Each wall is flat, endless, passes through zero and stands at right angles to its row. A trip goes straight from one point to another. Which walls does it cross, in order?
In the rows, zero is written as 128.

Walls:
(1): [84 83]
(2): [111 111]
(3): [ 87 126]
(4): [ 70 144]
Trips:
[ 91 135] to [ 79 132] => none
[150 130] to [194 119] => none
[126  98] to [172  89] => 3, 2, 1
[111 117] to [114 128] => none
[129 164] to [132 166] => none

Walls:
(1): [171 148 119 145  68  88]
(2): [186 119  87 135 154  99]
(3): [ 91  83 128  71 215 119]
(4): [131 135  66 118 161 117]
(5): [118 136 103 128 137 122]
(6): [ 71 156 144  48 126 137]
(7): [134 137 165 145 129 215]
(8): [132 190  67 106  52 141]
(9): [111  48  87 136 133 124]
Trips:
[ 77 104 110 154 138 178] to [125 152 156 162 110 157] => 4, 6, 3, 5, 9, 8, 1
[109 104 143 128  59 174] to [165 142 151 150  81 178] => 9, 6
[200 124 103 147 123 127] to [161  95  87 137 142 118] => 5, 8, 3
[132 139 127  75 156  99] to [ 56 101 139 115 191 106] => 9, 2

Walls:
(1): [ 50 175 108 114 156  75 127 122 176 163 159 141]
(2): [143 119 167  84 151 151  96 144 114  97  52 173]
(3): [123 175 138 108 138 110  93 148 158  95 125 144]
(4): [163  66 148 120 127 163 156 103 132 113 137 126]
(5): [110 138  90 103 104 101 133 139 127 144 192 155]
(6): [122 114 131  72  95  82 176 162 136 151 141 144]
(7): [120 111 181  89 115 153 113  90  76 107 121 215]
(8): [142 101  86 172 133 144 173 106 163 153  67  97]
(9): [104 111 140  99 146 128  81 147 199 123  92 118]
Trips:
[197 135 162 145  94 109 115 228  88 120 103 115] to [115 139 136  98 203 151 123 160 171 102 109 165] => 9, 7, 6, 1
[197 134 166  36 227 109 182 167 132  45  95 103] to [165 168 149 144 166 127  56 116 126 195 156 110] => 7, 6, 4, 1, 2
[145  88 134 102 173 184 132  98  53 127 151 106] to [156 130 131 155 198 183  92  99 146  94  88 160] => 8, 9, 3
